Each point is reached from the start by the listed moves, each made once or not at all, plus a little noise. Say if it took an odd or an even number of moves. Then give how often each move was made.

Moves:
(1): [-0.11, -0.03, -0.38, -0.22]
(2): [ 0.00,  0.37,  0.22, -0.05]
(3): [ 0.17, -0.11,  0.17, -0.52]
Start: [-0.12,  0.10, -0.24,  0.01]
Points:
[-0.10,  0.09, -0.23, -0.01] -> even (0, 0, 0)
[-0.06,  0.36, -0.25, -0.81] -> odd (1, 1, 1)
[ 0.03,  0.33,  0.18, -0.60] -> even (0, 1, 1)

Moves:
(1): [ 0.00, -0.20,  0.09,  0.05, -0.50,  0.02, -0.05,  0.29]
(2): [-0.24,  0.46, -0.06,  0.29, -0.23, -0.04, -0.20,  0.18]
(3): [-0.19,  0.12,  0.24,  0.41, -0.07, -0.03,  0.23, -0.05]
(4): [-0.28, -0.10, -0.15, -0.17, -0.31, -0.01,  0.38, -0.18]
(5): [ 0.35, -0.02,  0.13, -0.05,  0.11,  0.17,  0.45,  0.08]
(6): [-0.12,  0.11, -0.28,  0.00,  0.04,  0.46, -0.28, -0.30]
Start: [ 0.10, -0.13, -0.14, -0.04, -0.01,  0.12,  0.00,  0.14]
Points:
[ 0.25, -0.22,  0.33,  0.38, -0.45,  0.32,  0.65,  0.45] -> odd (1, 0, 1, 0, 1, 0)
[ 0.15, -0.14,  0.07,  0.39, -0.43,  0.76,  0.35,  0.16] -> even (1, 0, 1, 0, 1, 1)
[-0.46,  0.58, -0.24,  0.68, -0.26,  0.52, -0.24, -0.02] -> odd (0, 1, 1, 0, 0, 1)

Moves:
(1): [ 0.00, -0.09,  0.04,  0.12,  0.23,  0.00,  0.01,  0.02, -0.10,  0.20,
 -0.18]
(2): [ 0.03,  0.04,  0.07,  0.23, -0.02, -0.09, -0.19,  0.02,  0.13, -0.16,
  0.07]
(3): [-0.03,  0.16,  0.03,  0.29, -0.05, -0.04,  0.21, -0.08,  0.22,  0.33,
 -0.11]
(4): [-0.07, -0.02, -0.17,  0.03,  0.38,  0.07, -0.20,  0.11, -0.06,  0.05,
  0.07]
(5): [ 0.02, -0.12,  0.07,  0.02,  0.01,  0.16,  0.11,  0.00, -0.10,  0.24,
 -0.01]
(6): [-0.06,  0.12, -0.07,  0.08,  0.06,  0.05,  0.01, -0.01, -0.03,  0.08,
 -0.01]
(7): [ 0.09, -0.16,  0.12, -0.23, -0.13,  0.18, -0.09,  0.21, -0.03,  0.08,
 -0.06]
(8): [-0.14,  0.10,  0.32, -0.11,  0.19, -0.41, -0.05,  0.26, -0.09,  0.07,
 -0.05]
(9): [ 0.05,  0.07, -0.04,  0.02,  0.17,  0.12, -0.06, -0.10, -0.04, -0.04,
  0.12]
Start: [ 0.11, -0.12, -0.15,  0.03, -0.05, -0.06,  0.00, -0.07, -0.04, -0.01,
 -0.05]
Points:
[ 0.11, -0.13, -0.18,  0.38,  0.60,  0.45, -0.03,  0.07, -0.18,  0.94,
 -0.24] -> odd (1, 0, 1, 1, 1, 1, 1, 0, 1)
[ 0.19, -0.34,  0.13,  0.24,  0.00,  0.22,  0.23,  0.07, -0.05,  0.86,
 -0.40] -> even (1, 0, 1, 0, 1, 0, 1, 0, 0)
[ 0.19, -0.10, -0.09,  0.47,  0.53,  0.18, -0.33,  0.10,  0.10,  0.43,
 -0.15] -> even (1, 1, 1, 1, 0, 0, 1, 0, 1)
[ 0.18, -0.27,  0.44,  0.08,  0.39, -0.13, -0.26,  0.35, -0.27,  0.38,
 -0.16] -> even (1, 1, 0, 0, 1, 0, 1, 1, 1)
[-0.04, -0.04,  0.17,  0.16,  0.61, -0.15,  0.01,  0.10, -0.39,  0.55,
 -0.17] -> odd (1, 0, 0, 0, 1, 1, 0, 1, 1)
